Rows are points. A path goes straight from each point to the next, and from the last back to the first. The post is the endless flat space through its rows: a point in 2 columns, a line in 3, a plane in 4, and so on, so that a path can go around it. How many times does the path go around the post? Going back the other way cancels.

Post, one row:
[[-7.7 -1.5]]
Path (23 x 2):
[[ 29.1  12.4]
 [ 11.9 -20.5]
 [-28.6 -33.9]
 [-23.5   0.4]
 [-41.3   9.6]
 [-14.0 -25.9]
 [ 23.5 -21.1]
 [ 24.7  13.5]
 [-13.5  37.3]
 [-34.1   2.5]
 [-21.1  -5.5]
 [-25.1  24.1]
 [  1.5  21.2]
 [ 25.4 -17.3]
 [ -5.7 -37.2]
 [-32.2 -11.8]
 [-40.2  15.1]
 [ -0.3  11.1]
 [ 18.3   6.1]
 [  0.3 -14.7]
 [-15.3 -11.4]
 [-28.0   7.1]
 [ -4.6   9.5]]
Times around: 2

Post (7 x 8):
[[ 14.3  13.5 -13.2 -28.5 -23.0  27.4  -0.9   9.3]
 [ -8.6  10.4  28.2  -6.5  32.0  -2.5  10.7  32.8]
 [ -2.1 -41.9  32.1 -22.7 -35.2 -25.4   0.5   0.7]
 [-19.4 -23.9 -30.8 -16.9 -22.2  -9.2 -25.9  19.0]
 [-20.0  -4.3   7.4 -13.2   7.8  34.1  -5.8  14.5]
 [  7.8  -4.5  -7.7  -7.5  11.1  20.3  10.5  -5.2]
 [ 25.6  10.1  13.0   0.7  -4.1  23.0  -7.3  11.4]]
Path (22 x 8):
[[ -3.0  -6.7  20.0  -7.8  -6.0  16.8   6.1  -0.5]
 [ -8.4 -37.3  -0.6 -24.6 -49.3   8.5  35.4 -21.4]
 [  4.9 -23.3   7.9  -8.9 -16.5  13.6  31.9   0.5]
 [-15.6   4.6 -11.4 -39.8 -21.2  14.4  16.8   3.6]
 [-26.0 -17.2 -29.8 -12.2  23.6 -25.3  24.9 -24.6]
 [-26.1 -27.0   7.7 -22.0  32.7   1.0  19.5  -6.5]
 [  3.1 -16.6  40.6 -20.2  26.2  11.5  -7.6  33.3]
 [-11.0 -12.9 -19.2 -32.9 -10.7  47.4 -11.7  14.2]
 [-15.2 -33.9  15.6   5.1   9.5  34.1 -32.7   7.1]
 [-18.9   4.9   5.8 -24.3  -6.4   8.5  -3.2  -3.6]
 [-26.0 -20.1  24.0  -2.4  -8.9  11.1  12.5 -29.9]
 [-21.3 -22.1  -5.5 -36.3 -17.2   9.8  44.3 -16.2]
 [  6.4  18.9  -8.6 -38.4  -4.4  18.9  15.7  35.2]
 [ 25.6  20.9  13.0 -19.6 -36.6  11.9 -58.0  72.2]
 [  3.6   3.6  -5.8 -24.4  22.6  -7.3   5.4  18.4]
 [ 15.8  11.2  12.8 -13.7 -36.5   3.8 -15.8 -13.7]
 [-24.9 -36.4  30.4  -9.0 -17.0   9.5   4.4 -16.2]
 [-23.1 -38.7 -19.5   0.9  14.9 -13.3  21.5  -7.5]
 [ -2.2 -16.8  -6.3 -19.7   9.9  28.4  16.4  19.6]
 [  5.0   1.1  12.5 -26.3  -1.4  10.2 -11.9  39.2]
 [  8.2 -20.4  -1.1  -9.4  -1.7   7.8 -48.8  12.3]
 [ 16.1  27.2 -25.1 -35.6 -36.2 -17.9 -14.1   6.0]]
Times around: 2

Post:
[[ 21.9 -10.6 -20.2  -7.6 -22.2  14.7 -45.7  26.1   7.4 -17.2  14.9  -7.9
   31.2  -3.0]
 [ 17.6 -12.1  -9.0  16.4 -36.7   1.6 -14.5  21.3  31.5   5.6  53.2  -8.8
   32.9  13.0]
 [-13.6 -18.4  -4.7 -10.4 -27.6  41.3 -24.7   9.2  -5.6  -9.5  66.5   6.9
   22.5   9.0]
 [  0.0 -25.1  14.8  -3.3 -16.4  27.5  -4.6  27.3  22.4   4.6  24.4   9.8
   40.8 -20.4]
 [ -2.5  21.2   0.3 -34.0 -10.5 -10.0  19.6 -21.5 -10.7  -9.4 -19.0 -16.7
  -10.3 -18.7]
 [-23.0   5.9  -2.2  -8.7  27.3  17.1  21.2   2.3 -15.0  18.7 -46.5 -29.1
  -32.3   6.2]
 [ 16.2   3.8   2.6 -29.8  32.4   9.8   1.0   3.7 -22.6  48.7  -8.7   6.0
  -39.2  -9.6]
 [ -9.5  -0.2 -12.0  16.2   5.7   1.8   3.0 -38.4 -12.0   4.0  -4.7  -1.3
   -8.1 -26.5]
 [-30.3  11.3 -31.3  -6.8  19.1   7.0  14.9  -4.5  24.1 -15.2  -5.2  19.3
  -19.5  -4.0]
 [-23.6  27.5 -21.6 -10.5  16.9  16.9 -19.3   1.6  19.0  16.3  15.6  -9.0
   32.8  -8.6]
 [ -6.4 -10.3  23.3 -44.6  25.3   0.7 -13.7 -12.6   1.4  29.8 -35.5 -18.7
  -76.6 -16.1]
 [ -9.8  38.8  16.1  -8.5   0.1   7.2   3.1  -4.6 -13.6  18.5 -41.9   1.1
  -47.6 -10.3]
 [-21.7 -11.6  18.3 -20.7  21.5 -16.9 -13.9  18.6 -13.0  10.4  -7.6   0.9
  -16.9  -2.4]]
Path:
[[-18.4  27.2 -20.2  10.3   9.6  22.3  -6.2   7.9 -16.3  32.2 -14.0 -20.0
    9.0 -28.5]
 [ -8.5 -35.8 -51.8  -1.1 -23.0 -11.5 -17.7 -12.7 -30.7 -17.1  -5.0 -34.1
   -7.7   4.2]
 [ -2.5   9.6   8.1 -32.8  21.2  16.4 -36.9  -9.4  10.9  32.3   0.4  19.0
  -12.1   1.7]
 [ 42.0   7.0  13.6  34.5 -57.8  17.0  18.6 -12.7  33.3   3.1  42.8  -0.4
   20.8  -2.4]
 [ 13.5 -16.8  -2.6 -16.3  30.4  37.6  11.8  13.2  -6.8   1.2   1.1   8.0
   -4.5 -35.6]
 [-10.7   8.7 -17.2   8.2   1.3   5.3  14.0 -16.5  22.5  17.4 -14.8 -23.4
  -40.1 -24.3]
 [  1.9  14.6 -36.4   4.3  -3.3  -2.0 -13.8 -15.3 -10.8  18.7 -34.3 -25.0
  -29.9  -8.9]
 [  2.7 -29.6  20.2 -20.5  -9.3  10.6 -11.0  -5.0   3.2  19.3 -12.8 -22.5
   -3.4   3.7]
 [ 44.7 -30.5  31.5 -48.2 -18.1 -22.3 -11.4  -1.5 -32.6 -24.6 -30.1  -4.9
    4.7 -16.0]
 [ -6.8 -16.6 -18.4  -8.4  10.9  29.7  25.3  -9.8 -20.7 -35.5  27.3  17.8
  -13.8   0.7]
 [-14.9  12.9  24.4 -24.6  14.0   1.8   2.5  26.3   4.6  42.9  10.1   6.4
  -32.5 -40.0]
 [  2.4  -3.1   1.1   7.1 -18.5   5.4 -26.6  10.1  16.8  31.6  -5.2  -4.8
   -1.6 -15.5]
 [ 40.3 -12.7  19.4 -42.9 -45.2  21.6  21.3   9.8  16.7  -3.9 -36.5  10.9
   -8.7 -28.7]
 [  8.7  -5.0  19.2   7.4  18.8   2.5 -29.6   7.6  41.0  54.4 -12.9 -28.9
  -10.1   2.8]
 [-21.6  12.3  15.9 -21.6   4.6 -17.2  53.8   2.4 -47.9 -28.1  24.3   5.2
  -12.5  12.7]
 [-18.2  17.1 -12.3  -9.0   6.2  -3.3 -22.5 -10.8   1.2  -8.1  -1.5  -1.7
  -19.8 -21.2]
 [ -3.9 -37.7 -27.2 -27.0 -15.4  31.9 -40.3  18.3 -26.5  -8.9  26.0  -2.5
    0.1 -19.2]
 [-13.5   2.1  -6.9  -6.3  -3.8  34.9  18.0  15.9  14.6  24.7   2.8   8.3
  -18.8  16.7]
 [ 12.4  -6.4  25.3 -25.3  11.3  -0.6 -23.9 -26.6  -7.8  29.8 -18.8   3.1
  -17.1 -10.3]
 [  9.1  19.9   4.8  21.0  12.8  24.8  -1.9 -18.6 -30.5  32.7   8.0  21.5
  -23.7 -15.8]
 [ -5.2 -33.7  -7.8 -19.8  24.2 -16.3 -15.0  21.5  12.0  18.1  28.7 -35.3
   10.2   5.3]
 [-14.5 -10.6  16.0   1.7 -12.0 -11.4  -7.8 -18.4 -15.8  21.9   2.9 -29.2
   14.7 -30.2]
 [-27.8  -1.2  11.0 -17.6   0.6 -19.3 -50.1  29.0  25.1  17.8 -40.0 -16.1
   29.0 -14.7]
 [ 18.4  -4.0  20.4 -27.0 -13.3  11.7  -9.8 -23.3 -25.1   4.2 -17.7  -2.1
   10.0 -26.1]
 [ 14.5  18.7  -8.2 -14.1   3.2  27.2   5.7  -9.4 -42.4 -31.4 -14.7   0.1
    7.1  -7.8]
 [ -5.5 -21.8  -8.1 -30.5 -13.8 -12.8   4.6 -13.5  25.0 -28.8  22.2 -25.5
   31.9 -33.7]]
Times around: 5

Post, 17 rows:
[[  4.5 -26.5 -33.0  17.1  -0.2 -15.4  11.5 -15.0   6.0 -28.5 -10.1 -10.6
   18.1 -30.9  -5.4  23.3 -18.4  -6.2]
 [-10.4  31.2   0.5  -7.5 -42.4 -14.1  19.8  14.7   0.5 -13.2 -38.7  -3.1
  -15.4 -22.1 -10.4  -6.7  23.2  -3.5]
 [ 21.0  15.8  -5.0  62.8 -18.8 -20.5 -23.8   0.3  20.1 -11.0  14.3 -23.5
  -15.9  -8.1 -10.2  -9.5   5.2  -9.9]
 [-13.5  -2.9 -23.7  -9.9  13.7  -6.1  17.2   4.6   0.5   3.5   1.3  20.5
    0.9  21.2 -19.7  18.1  -6.3  22.7]
 [ 10.7  26.7   9.0  -1.2  -1.0 -31.1 -29.8 -19.2 -15.1 -26.1 -13.1 -14.8
  -10.9 -20.9  16.4  11.9  27.8  -4.3]
 [-12.8 -33.6  -3.1 -14.0  -6.4  23.4 -15.4  20.7  -5.0  -4.7 -12.3  -2.8
   30.5  15.6 -28.4   4.0   5.9   6.2]
 [ 25.6  -6.8   5.5 -10.8 -10.2  -3.9  17.8  -0.1 -11.7  -8.4 -24.0  -5.0
   21.1 -21.8   2.0 -14.6   3.7 -13.2]
 [-18.1 -16.0   7.4  23.4 -24.5  -6.0 -25.6  11.5  -0.9  18.5 -20.2 -38.6
   28.6 -18.6 -17.6  -8.2  14.8  25.1]
 [  9.2 -28.7 -31.7 -18.7  15.4  36.1  -5.3  30.0 -29.8  27.5   9.4 -41.7
  -14.5  20.2   0.6  27.8  -3.1  30.4]
 [-10.4 -24.7   2.2 -19.8  17.6 -18.4 -15.5 -13.1 -33.4  28.0   1.3 -30.3
   12.6  -1.1  -4.9  30.4  23.6 -44.5]
 [  2.4  37.9 -10.6  -2.8  -0.9   7.7 -19.2 -11.4   8.0  20.4  23.9 -12.9
  -33.9  13.5  16.9   9.0  -4.3   1.0]
 [  6.0   4.6  39.6   0.2  -1.3 -19.8 -15.8 -13.2  11.6 -24.6   4.8  -2.9
  -28.5 -21.1 -17.2 -15.5 -14.7   2.6]
 [  6.9 -26.3 -16.8 -14.7  33.1   1.2 -10.9   5.7  26.5   6.2   7.2 -27.4
   -9.7  18.2  21.9  -2.5   3.0 -29.5]
 [ -8.6   7.3   9.6 -35.3  30.6 -13.2  -6.3  -6.2 -20.7   7.6  12.0 -37.0
    9.1 -25.2   4.8  11.0  18.8 -22.2]
 [-25.9  10.9  -3.4  40.6  18.9   1.0   8.5  -4.5  16.3 -34.2 -25.0  12.3
   -4.7  -7.1  17.2  -2.6 -23.4   1.2]
 [ -9.4   7.1   1.4   9.0   7.8  -6.3  -5.2  52.8  -2.6 -16.4 -12.2 -40.6
   12.3 -10.1  -8.8 -22.4 -52.4   7.2]
 [  3.8 -29.4 -48.1  14.6 -13.0  25.2 -21.7   2.4  -8.2   0.0   0.4  12.0
   -2.6   1.4 -30.4  -4.0  -6.6  33.1]]
Path, 30 rows:
[[ -7.7  14.2  -5.1  -5.7  14.2  -7.0 -34.2 -14.8  21.3  12.5  13.7 -27.1
   18.5  28.6  30.7 -34.4 -16.6 -26.3]
 [-42.8  38.3  38.4  37.9   7.1   1.6 -46.0  -1.8 -29.2  15.3 -20.3 -46.7
    3.5   7.2   1.9   4.7  -5.2  22.3]
 [-18.5  15.8  11.9  45.5  -6.7 -15.4   3.5  31.2 -17.6 -56.0 -66.6  -8.1
   16.2 -42.1 -17.9 -16.5 -14.7   4.7]
 [-25.6 -38.1 -18.0  52.1  21.0 -12.3  10.7  25.4 -30.6 -16.2 -36.8 -34.4
   31.4 -34.0  -3.6  24.5 -20.3  18.4]
 [ -0.8  -2.0  -2.5  16.1  -8.1 -37.8  22.5  -0.3   1.8  -6.1  21.1  17.0
  -11.8  -6.8 -25.3  11.0   7.3 -38.0]
 [-57.5  11.5 -20.5  -4.0   8.7 -18.0   8.6  32.1 -20.3   8.6  29.4 -34.1
   -8.5  -3.3 -50.7   4.6   0.5  37.9]
 [-15.3  -3.8  10.6  -9.9 -27.2 -33.0 -12.8   7.9 -10.9  10.3 -28.9 -58.9
   17.3 -23.3 -20.4 -16.7  18.3   8.8]
 [-10.4  -3.3 -15.3 -23.6  -0.6 -15.8  29.8  -0.5  11.9 -29.8 -49.8  -7.5
  -11.4 -23.5   8.0  15.4  -8.8  11.9]
 [ 24.7   2.0 -20.4 -28.0  23.5 -26.9 -19.0  12.9   0.7 -17.4   4.0 -30.6
    3.2 -34.6   2.7  -9.0 -11.9 -13.3]
 [ -2.4   2.9  17.0  16.8  28.5   0.2 -12.1   4.7 -24.3  -0.4  19.5 -43.1
   10.0 -21.5  15.9  22.1 -30.2   5.7]
 [-51.2  -0.7  29.5  30.8  -5.9  -5.7  -3.1  -6.1  22.2 -11.7  16.0 -10.4
   -7.6 -18.3 -19.5  -1.1  -6.3  40.6]
 [  8.6  -1.0 -19.5  -8.6  15.7  -5.3  29.5  14.6 -18.7  -7.0  -7.0 -26.9
    4.3   8.6  14.6 -13.2  19.1 -17.1]
 [-16.5  33.0   2.3  19.4   4.6  10.5  15.0 -17.8  -8.9 -29.3 -36.8  -7.2
  -42.3 -28.1  13.2  -3.6 -24.2  -6.3]
 [ 11.0   9.9  12.0  33.9  14.0 -17.8  -3.6 -16.3 -19.0  -8.1 -28.8  -7.1
   -6.5  -7.4  15.5  41.4  11.2  17.8]
 [  5.0  -1.0  -9.3  10.6  -9.6  -1.3 -12.0   3.3  13.7  26.3 -14.6 -14.7
   -4.8 -21.8   8.6 -11.7  34.8  24.1]
 [ -1.6 -37.5 -30.2   7.5 -15.6  10.1  12.2   5.6 -19.4  39.6   9.3 -30.5
    4.4 -16.2 -23.3  24.4   9.4  46.5]
 [  5.8   1.2  16.4 -31.5 -18.1 -18.6  12.8 -19.3   0.3 -50.7  -2.5 -10.7
   -5.1 -32.9  -7.5   1.5   6.7  -2.2]
 [-46.7  11.2  -6.6  -6.6  15.7  30.1 -20.4 -24.1  -8.6  59.6  13.6 -48.2
   -6.2  18.9  53.9  15.5  -2.0  19.5]
 [-11.1 -20.0 -39.9 -28.2 -13.3   1.0   2.5  14.9  -1.6  42.4   0.1 -32.4
  -13.8  14.4  10.8  29.6  -8.8  28.7]
 [-20.6  22.9 -57.1  61.6 -12.1  34.3 -35.8   9.4  20.5   0.2  11.3   6.2
  -12.5 -33.1  19.3 -23.5 -37.9 -26.3]
 [ 22.6 -26.2 -20.0   8.9 -13.6  21.3 -16.2  -0.5 -11.9 -21.3  -8.4 -39.4
  -21.9 -27.1 -17.0  56.2   5.4  -4.2]
 [-25.4  -1.2 -10.3  -9.2  21.1 -23.8 -29.3   2.5   8.1  10.1 -30.1 -40.8
    4.7  -1.9   9.7 -11.8 -14.7  12.3]
 [-11.8 -26.6   3.7   7.5  19.6 -16.4  -2.4  -7.0 -32.3 -55.9 -44.7  11.2
    2.4  40.7  16.2  43.8 -19.0  -5.2]
 [  5.0   6.4 -29.0  37.1  -3.2 -23.1   8.7  17.4 -38.7 -19.5  12.2 -13.7
    0.0   5.0  -2.3  18.8  -3.7  28.6]
 [ 17.7 -26.6 -13.5  -8.3  20.0   7.9   3.8  13.3 -20.7  45.6  42.0 -22.2
   16.5  -6.5  -3.0  -0.6   8.1 -10.5]
 [ 17.2   9.9  -2.5  31.8  14.7  11.8 -66.7  18.0   5.0  11.2  10.6 -25.4
   -7.7 -15.1  -4.1 -32.0 -25.0 -16.5]
 [ -7.7   6.2  -3.4   3.6  46.9 -14.8 -35.1 -11.1   3.6 -38.5  -9.9 -34.2
   12.4  -9.8  25.4  15.1   1.5 -49.9]
 [  3.1  -4.4 -24.2  -8.9 -10.0 -12.8   6.2 -29.7 -14.0  -7.2 -17.3  12.9
    2.1 -11.6 -21.4 -10.1   4.6  -5.7]
 [ -0.8  -3.4   1.6  -4.5   6.7  11.7 -35.8  -2.8  -9.9  -0.7   9.1  -9.0
    8.7  -3.1  13.4 -44.2  -6.2 -17.2]
 [ -6.1  -8.6  15.7 -19.5  -7.4  -8.1 -39.1  22.1 -24.1 -35.5  15.8 -28.0
   23.3 -25.3  -9.6 -17.1 -29.6 -12.2]]
Times around: 1
